Each row of a before or after table is a point. The points were changed in one or more steps. Then noise was added and the rows were shuffled. The steps act on how far a point lies along the listed directions, d1 being the first. What was done? A step turns or swaps two directions, mirrors them in a line or flattens them onto one, adds a multiple of one to another, or multiplies one. Angles are multiples of 10 degrees, from the lower direction toward the higher: turns from -170 to 170, lines from 10 to 170 but not 90. Use the fewest steps. Two steps may share a direction if one is a turn and the other turns, adds or multiplies; they go together, in the order done. Otherwise the lowest direction goes first.

Directions:
(1): [-31 -45]
(2): [-45  31]
Before (12 x 2):
[[ 11   3]
 [ 46   1]
 [ -4  -4]
 [  1 -60]
 [ 10 -45]
 [-23  94]
 [-12 -22]
 [-89  13]
 [ 57  25]
 [ -8  45]
 [-76  35]
 [-17 -18]]
After (12 x 2):
[[-12 -22]
 [  9  17]
 [ -2  -4]
 [ 18  42]
 [-22 -49]
 [-15 -33]
 [-11 -23]
 [  0  -1]
 [  4   6]
 [ -9 -22]
 [ 15  35]
 [ 31  69]]
Steps: flatten d1 and d2 onto the line at 170 degrees

Directions:
(1): [-13 -10  -2   9  43 -82]
(2): [ 19 -33 -82  20 -20  -5]
(3): [ 10 -46  23 -52 -51 -29]
(4): [-32  60 -14   7 -56 -31]
(5): [ 23  38 -34 -71  28  -1]
(6): [ 82  24  20  26 -12 -20]
Before (8 x 6):
[[-41  35 -44 -19  11   7]
 [  2 -10  61   0 -23  -5]
 [-33  63 -80  41   9  -5]
 [ 26 -49  -9   4 -11   1]
 [ 31  18  37 -41 -48  70]
 [-83  32 -80  -1   7  14]
 [ 64  -6  65 -63   0  16]
 [ 22 -10  48  -6  24  56]]
After (8 x 6):
[[ 36  13 -36 -14 -36   8]
 [ 57 -55 -45   4 -16  62]
 [ 27  15 -31  40 -17  84]
 [-28  41  89  49  20 -33]
 [-64  15  35  58  30 -51]
 [-10   8  56  45  12 -13]
 [ -8  -5  -1 -54   6  24]
 [ 50   6 -44   1  32  35]]
Steps: turn d1 and d3 by 50 degrees; turn d2 and d6 by -130 degrees; mirror d4 and d5 in the line at 160 degrees

Directions:
(1): [ 31  -3  37   9 -10  36  17  95  30 -24   7]
(2): [ -7  -2  24 -47 -60  -2  82 -10 -19  17 -27]
(3): [-38  56   2  11  39   7  19   1  40 -11 -80]
(4): [ -9 -34 -71 -53 -10  46  -8   0  16 -53 -16]
(5): [ -3 -53  17  46  -9  44  20 -48  65  23   4]
(6): [ 16  18   4   8 -81   2 -70   0  14  18 -45]
Before (12 x 11):
[[-27  11  69  24 -48   1  69 -79   9  65 -57]
 [ -8   3  -2  17  -2 -27 -24 -25  -8  11 -10]
 [-27  10 -36 -21  34 -15   0 -61 -27 -12 -32]
 [-15  21  -1  12  49 -33  14 -18 -31  12  25]
 [ 11 -26  74   8 -67  -3  75 -31  36  52  -6]
 [ 18 -47  33  22 -30 -10  15 -35 -18  26  64]
 [  1   7 -32 -10  29  -9 -15   0 -26 -34  36]
 [ -7  34 -12 -20  -2 -19 -18  -9 -26 -20   9]
 [ 21 -48  -4  36  -3  33 -27 -17  77   4  -3]
 [-25   4 -19 -21  -6  -5 -16 -37 -29  -7  33]
 [ -8  -5 -15 -29 -12   8   1 -19 -38 -15  11]
 [ 20 -55  13 -12 -13  21  32   3 -10 -14  60]]
After (12 x 11):
[[ 21 -35 -52 -18 -16  35 -47   9  52 -37 -21]
 [ 11 -74  -2  -2 -17  16  30 -42  -6  -3  66]
 [  0 -66  15 -33 -49  38  95 -34  49   4  -7]
 [ -3  12   2 -19 -18 -11  -9 -13 -48  -3   7]
 [  8  21  -4  13  22 -27 -19   0 -30  -9  35]
 [-20  26 -21 -10  23 -29 -13 -52 -36   3 -37]
 [-20  -4   4  28  65 -18  36 -35  -7  19  35]
 [ 20 -46   3 -28 -23  17  21  11 -19 -22  53]
 [ -2  36  17   7  -2 -31 -14 -19 -23   6  18]
 [-43 -32  13 -13 -27  50  96 -86  30  14 -48]
 [-24  16  -8 -10 -11 -18 -24 -35 -34   1  31]
 [-12 -11  -1  18   7 -16 -13 -37   1  11  -6]]
Steps: add 0.7 times d4 to d6; turn d4 and d5 by -60 degrees

Directions:
(1): [  1   4  40 -39 -10 -33  -6  14 -40  17  25  24 -27 -31  57  -6  44  -9
  -4 -21]
(2): [ 21   1  29  18 -17 -10  15 -23  26  -6   8 -19   5 -23  -9 -12  34  95
 -12  -2]
Before (13 x 20):
[[ -2   0 -11  12   2  15   6  -2   7  -5  -7  -1  -5   9  -6   2 -12   1
    0  11]
 [  6   1  -1  11  -3   3   6 -10  13   1  -8 -14   6   3 -19   3   0  23
    4  -1]
 [  0  -4  -6   1  -1   6  -2   1   1  -4 -11   1  -3   8   0   6   0 -27
    5   6]
 [  2   6  -4   0   6   3  -5  -2  -3  -3  -7   1  -1  10  -7   4  -5  -3
   -7   0]
 [ -7   2  -4   2   4   6  -8   1   3 -11  -6  -8   0  18   7   7 -14 -12
    8   8]
 [  8   1  -3   5   0   0  -2  -2   7  -8   4  -9  12  -1 -11  -6  -7  31
    5  -3]
 [  7  -1  29 -21 -15 -29  -6  11 -24   8  13  15 -23 -20  38 -10  24  -7
   -6 -26]
 [  1  -1   0  -8   8 -12   0   5  -9   0   6   1   1  -5   5  -8   1 -10
    1 -10]
 [  5  -1  12  -2  -4   1   8 -12  18  -2   4  -5   4  -2 -20   1   7  41
   -3   5]
 [ 23   5  25  14 -19 -17  15 -26  26  -1   4 -28  11 -19 -18 -11  31  95
   -1   0]
 [ -2  -2  -9   7   6   7  -3   8   3   6  -7  -4  10  12 -15   5 -12 -17
    2   2]
 [ -9  -1 -15  -9   1   0 -10   2 -13  10  -6   4   3   6   5   0  -2 -22
    4   3]
 [ 13  -4   3  11  -7   7   7 -16  15  -5   0  -9   1  -5 -14  -3   4  26
   -2  -3]]
After (13 x 20):
[[  8   2  55 -47 -22 -52 -10  21 -51  19  30  31 -41 -40  76 -14  53 -14
   -9 -40]
 [ -6   1  -7   8   4  10  -7  -2  10 -14  -9 -12   4  21  -1   7 -18  -6
    8  10]
 [  2  -1   6 -13   6 -17   0   6 -14   2  10   3  -3 -10  13  -9   8  -9
    0 -13]
 [  3   6  -7   3   6   5  -4  -4   1  -4  -9  -1   1  12 -11   4  -8  -1
   -7   2]
 [ -1  -3 -15  16   7  13  -1   4  12   3 -12 -10  15  17 -27   5 -19 -10
    2   6]
 [ 17   4  14  12 -13 -12  11 -20  20   0   0 -24  11 -10 -19  -7  18  68
    3   2]
 [  1  -4  -7   4  -1   7  -1  -1   6  -5 -12  -2  -1   9  -4   6  -1 -20
    4   7]
 [ -8  -1 -12  -9  -1  -2  -9   0 -12  10  -5   3   2   3   6  -1   2 -15
    3   2]
 [  6   0 -11  10   3   6  -3  -2  11 -10  -1 -11  16   5 -19  -4 -16  26
    6   0]
 [ -2  -1 -20  21   3  22   8  -5  16  -8 -12  -6   1  15 -18   3 -21   4
    1  15]
 [  4   0 -12  19   0  11   6 -12  20  -2 -15 -18  12  11 -31   5 -12  19
    6   4]
 [  2  -1   4   0  -1   6   7 -11  19  -4   1  -5   7   4 -25   3  -2  31
   -1   8]
 [ 11  -4  -6  15  -4  13   7 -16  19  -7  -4 -11   4   2 -21  -1  -6  19
    0   1]]
Steps: multiply d1 by 2; multiply d2 by 0.7

Directions:
(1): [-12  25 -14   9  57  27  30  39  -8  12 -20 -18  -8 -15   0 -71 -29  47
  57 -48 -23   0 -43 -55  33 -27  27 -21 -72  40  80 -50 -53  10 -47  30
 -28 -64  19  17  -1  36  53  68  35  -8  60  14]
(2): [ 26  44  -5  73  41  -1  38  18  -3 -58  53  25 -37  37  53 -32  11 -50
   2  -8 -26 -15 -25  72 -36 -35  28  52  62 -31  -5  -7  20   5 -47   9
 -44   6  55 -53  40  22  -6   1  84  76   7 -34]
(3): [-36  38  24   4  13  -6 -65 -11 -13  46  75 -68  56  -4  -5   4 -94 -15
  16 -39 -55  10 -57  65  35  36  -4 -23   0  -7  31 -40   4  27  41 -23
  12  35 -35 -59   9   5 -67  46  30 -37 -47 -26]
Before (12 x 48):
[[  1 -14   8 -12 -14  -6 -21  -7   1   9  -9  -1  13   1  -3  19   5  -8
  -16  -2  13   7  10  -1  14  13 -16  -5  -2   7 -16   5  -8  10   9   9
   13   7 -18  13 -11  -1  -4 -21 -18  -3  -8  19]
 [  9  20   3  22  -9 -21 -12  -6  -5 -10  56   4   5  20  11  17   3 -43
  -27   0  -9  -5   3  65 -25  12  -4  31  40 -19 -25  -2   8  -5   5 -13
   -7  32   7 -15   6  -2 -41 -14  25  35 -29 -18]
 [-12  22  -1   3 -12 -15 -14   5   8  -9  38  -9   8  12   7  16 -20 -35
   -3   5  -6   5 -10  47 -25  22  12  10  35 -13  -8 -18  17   0   4 -18
    5  20 -11 -24  12  -9 -23  -3  18   3 -29 -20]
 [-15 -19  16 -40 -18   2 -47 -16   4  43   4 -46  33  -5 -34  21 -46  12
    3  -7 -17  14 -24   2  45  39 -21 -36 -18  10  18 -19  -4  11  44 -21
   14  14 -42   0 -11   1 -24  31 -26 -46 -20   4]
 [-20  54   7  26  34 -10 -47  10 -13  11  92 -39  30 -10   3  -6 -83 -37
   14 -36 -59   6 -49  84  16  15   4   8  11 -15  24 -34  19  32  21 -27
    1  36 -19 -67  14  24 -59  39  63  -9 -29 -23]
 [  4   4  -5  -2   5  -3  -3  10   3   8   7 -21  12 -15  -1   5 -20  10
   17 -11 -15   5 -18   2  12   5  10 -12 -12  -3  18 -12  -4   6  -2   1
  -10  -1   1  -4  -2   9 -11  17  10 -13   6  -5]
 [ -6  25  19   1  17   1 -42   7 -14  31  45 -41  26   7  -6 -13 -47   0
   19 -23 -41  -3 -45  36  25   7   7 -16 -11   0  20 -25  -6  13  19 -13
   15  18 -21 -35   8  14 -29  33  23 -23 -28 -10]
 [-23 -28  -2 -15 -11   2   0   1  12  13 -16   0  17   0 -19  14  -1  13
   -8  11  16   1   6 -34  23  12  -6  -3 -22  13   2   1 -22 -15   8 -13
   20 -18  -4  27 -15 -11  11   3 -37 -23   0  13]
 [  7  -1   8  -6   2  14  -3  -2   0  -3 -12   8  -4  -4   0  -2  10   4
    2   1 -16  -4  -4 -14   6  -7   7   5  -7  -1   8   6  -1  -5   7 -10
   -4  -8   1   8   2  -1  14  -2 -11   1  15  -2]
 [  5 -17   8 -20 -44 -10 -21 -13   4  18  -4  10   8  13 -13  28   4 -15
  -16  14  19   7  19   2   7  14 -29  -7  15   1 -21  13  14 -17  17 -20
   18  28 -15  -1 -10 -13 -22 -18 -26 -17 -18   1]
 [-11 -24   2 -41 -18  13 -12   2   1  48 -34 -13  27 -35 -33   9   1  28
   -1  -3  23   4  10 -68  17  17 -23 -27 -53  25  15  -6 -11 -17  19 -10
   41 -13 -41  41 -21  -2  24 -17 -52 -46  10  14]
 [-17   4  10 -12  -9  -2 -41 -13   1  25  22 -29  39 -12 -16  14 -39   8
   -1 -22 -19  -1  -9  17  12  24 -11 -21 -11  -1  20 -11  -7  18  21 -14
   19  13 -15  -1 -11  -8 -31   8  -7 -29 -36  -7]]
After (12 x 48):
[[ 14  -7 -12  -3   4   1  20  16   7  -6 -18   0  -6 -15   0  -1   8  17
   16  -2   2   1  -3 -22   3  -8  13  -5 -17   2  13  -3  -9  -2 -18  10
  -16 -16  13  16  -4   9  13   7   3  -2  24   4]
 [-20  13   3  -8  13   9 -26   3  -2  28  12 -35  35 -19 -15 -16 -49  27
   22 -40 -27  -1 -25  -7  26  12   0 -29 -41  16  53 -31 -30  22   0  -1
    8 -14  -6   7 -12   7  -7  35   7 -32 -10   0]
 [  1  23   2   3  40  15  -2  29 -13  19   7 -23   1   2  -4 -48 -25  28
   40 -31 -30  -8 -43 -14  28 -20  22 -17 -44  21  46 -32 -33   7 -18  10
   -3 -25   1  -4   4  28  22  48  28 -13  18   6]
 [-21 -31  -1 -16 -18   0   0  -3  14  10 -16   4  16   1 -20  21   5   9
  -14  17  20   0  11 -31  18  13  -8   0 -14   8  -7   7 -17 -16  12 -15
   22 -13  -4  27 -15 -13   8  -5 -41 -20  -4  12]
 [ -2 -35   0 -42 -29  10  -4  -2   5  37 -44   3  18 -32 -32  19  23  23
  -12  12  37   2  27 -72   6  14 -26 -20 -42  20  -3   9  -3 -23  19 -10
   42 -10 -37  49 -22  -9  28 -36 -63 -37  10  16]
 [-21  13  20 -15 -22  -7 -55 -11  -6  50  40 -38  42   7 -16  14 -62 -13
    7 -22 -21  13 -27  29  37  30 -25 -26  -2   6  17 -24   4   3  31 -27
   18  35 -32 -34  -4  -2 -52  27   1 -42 -33 -12]
 [-10  -2  14 -12  -6  -5 -36  -7  -2  22   9 -20  27  -1  -4  14 -22  -8
   -7 -17  -4  10 -10  12  27  21 -16 -13  -8   9  -2  -8 -11  19  16   6
   14  10 -25  -1  -9   3 -17  -4  -7 -14 -16  14]
 [ 12  -7   7  -8  -5  12  -1  -5   2  -8 -17  15  -7  -2   0   5  20   0
   -5  10 -10  -4   6 -13  -1  -7   4   8   1  -5  -3  14   5  -9   9 -12
   -1  -4   2  11   2  -5  14 -13 -17   5  12  -1]
 [-30  46   2   8  16  -7 -26  17  -1  13  57 -41  25   4   6 -11 -67 -22
   26 -29 -37   9 -48  49   1  25  20  -6   6   0  36 -53  -3  14   0 -14
   -2   8 -16 -39  15   8 -26  41  43 -13 -22 -24]
 [-16 -12   8 -36   5  14 -27   2   2  43 -12 -47  23 -12 -33 -10 -47  34
   25 -23 -20  13 -36 -28  54  23 -10 -43 -49  28  50 -35 -28  12  20  -5
    0 -18 -30  13 -13  15   6  56 -15 -45  11  12]
 [-18  54  12  29  24 -13 -41   3 -17  24  94 -47  37  11   8 -10 -68 -32
    7 -45 -53   2 -51  83  11  23   4   7  10  -7  28 -48 -10  16  11 -14
  -12  27  -6 -46  11  17 -62  43  59   8 -34 -28]
 [-19  64 -11  33  76  12  -4  45 -17   7  54 -34   8 -21   5 -64 -80   5
   55 -63 -62   4 -67  22  33 -16  27  -3 -46  20  80 -62 -24  32 -28   4
  -25 -25   6 -37  10  51   2  80  83  -5  32  -4]]
Steps: turn d1 and d3 by -70 degrees; multiply d3 by 2
